Each wall is flat, endless, passes through zero and stands at right angles to its row. A trip goes straight from one point to another. Which walls does it cross, in order?
In the rows, 128 means zero.

Walls:
(1): [104 138 185]
(2): [125 144 178]
(3): [ 87  70 115]
(4): [ 54 115 106]
(5): [ 99 159 238]
(6): [155 173 129]
(7): [134 100 129]
Trips:
[211 103 123] to [136 181 138] => 2, 7, 5, 1
[118 145  99] to [145 144  75] => 4
[162 180 140] to [223  52 126] => 1, 5, 7, 2, 6, 3
[194 105  77] to [118 116 106] => 3, 6, 4

Walls:
(1): [171  96  71 102 171 172]
(2): [146 131 177  80 162 121]
(3): [185  94  94 109 197 103]
(4): [146  66 119 119  29 128]
(5): [211 173 177  70  86 105]
(6): [129 159 127 116 218  55]
Trips:
[ 80 134 143 157  69 172] to [133  91  80 145  91 175] => 1
[ 84 190  60 109 171 150] to [ 50  96  97 227  87 116] => 3, 1, 6, 4
[ 45 108 113  83 198 183] to [ 91 146  54 106 186 158] => 2
[186 155  86 179  72 137] to [131 120 217 169 117 118] => 1, 2
[100 123 136 167 162 191] to [171 132 126 117  53 105] => 4, 1, 5
[105 108  89 190 106 127] to [124 177  92  78 159 148] => 1, 4, 6, 3, 2, 5
[ 58 137  95 110 136 126] to [103 166 121 126 146  90] => 2

Walls:
(1): [127 182 109  80 120 148 184 124 115 124  99]
(2): [148 114 142 159 154 125 136 137  94 106 133]
(3): [100  79 121 154 130 123 122 143 144 148 161]
(4): [124 108 134  84 143 174 103 159 127 122 107]
(5): [171 137  92 211  95 128  87 119 112  97 103]
Trips:
[153 135 126 200 161 104 107 149 156  75 116] to [118 168  94 100 167 150 128 111 172 105 149] => 3, 1, 2, 4, 5
[149 111 116 111  44 153 105 154 118  43  88] to [113 128 179 111 136 169 126  79  88 149  74] => 2, 5
[131 188 163 117 201  78 128 129 130  74 129] to [111  53 130  55 139 125 113 101 139  86 149] => 4, 1, 3, 2
[101 213  81 144 124 148 142 124 123 140 130] to [163 125 164 101 149 147  63 129 126 138 145] => 4, 1, 5, 2

Walls:
(1): [109 127  86 124 130  90 137  62 120 108  47  49  89  59]
(2): [139 146 134 126  96 192 131 165 137 176 121  70 187  73]
(3): [170 131 136  60  52 114 105 132 134 142 162  97  76 150]
(4): [107 165  91 188  78  92 140  91 136 120  91  95 104 115]
(5): [139 164 172 172 138 119  92 224 157 208 156 109 105  84]
(6): [132  83 150 172 142 174  66 180 142  66 139 114  98 143]
(7): [113 185  70 148 139 141 171  93 171  85 153 131 118 156]
(8): [160 155 178 135 193  83 104 119  74  94 138 145 164 109]
(9): [102 177  82 140 147 187  79  79 150 101  49 142 133 136]
Trips:
[147 125 133 145  98  85 158 102 159  62 163  92 136 128] to [129 145  91 145 103 111 160 182 143 127 113 156 101 229] => 8, 1
[149  71 124 101 197 152 104 108 140  89  81 120  87  82] to [154 148  79  89 106  46 138  80 147 168 135 127 153 139] => 6, 3, 4, 7, 9, 8
[ 93 134  78 146 142 114  79  75 139  26 158  87 167  88] to [179 150 124 141 100 152 171 249 195 143  72 146 173 100] => 2, 5, 8, 1, 4, 7, 9

Walls:
(1): [160 115 139 118 126 159 154  63 155 116 203 149  76 159 172 168 104 148
 117 167]
(2): [100  89 114 172 130  81 135  97  66  98 129  97  90 103  73  60  31 106
  87 115]
(3): [142 125 168 113 119 225 135  66 167 149 125 138 154 133 165 132 142 189
  97 165]
(4): [194 203 144 167 134  80 185 120  75 161 136 122 193 129  39 171 102 107
 161 107]
(5): [ 80 157 140 108  98 214 107 221 133  98 166 122 152  76 101 108 140 113
 117 130]
(6): [130 209 135  86 128 150 105  90  86 119  29 126 134 152 148 119 167  67
 101  83]
(7): [182 160 173 104 114 130  99 134 143 106 106 121 116 136 179 123 118 105
  87 149]
(8): [138  67 128 237 105 122  99 153 129 181  98 174 136 170 161 104  89  90
 127  55]
(9): [ 85 135 122 181 114 115  70 121 119  39  71 175 150  80  94 142 160 148
 110 224]
(10): [124 164 107 154 166 119  97 158 114 148 127 149 134 139 146 153 163 141
 131 118]
(11): [169 119 102  80 105 174 163  91 168 182  50  92 126 148 148 213  82 184
 113 120]
Trips:
[ 97 144 180  91  88 135 175 142  43 124 116  55 134  91 134 117 127  96
  85  52] to [190  93 167 151 194 189 160 227 106 118  12 208 153  96 120 168 159 183
 132  99] => 11, 8, 10, 2, 3, 9
[207  85 141 108 114  57 109  92 130  76 138  22 110 128 105 146 175 121
  93 184] to [157  97 189 225 122 102 187 105 152 123  44 134 105 163  60 136  95 153
 166 136] => 8, 7, 1
[132 107 103 184 147 236 151 176 117 147 192  46 110  73 138 130 174  74
  57 109] to [113 163 119 178  98 187 158  90  45 151 146 127  83  95 112  88  95 246
  75  79] => 11, 10, 4
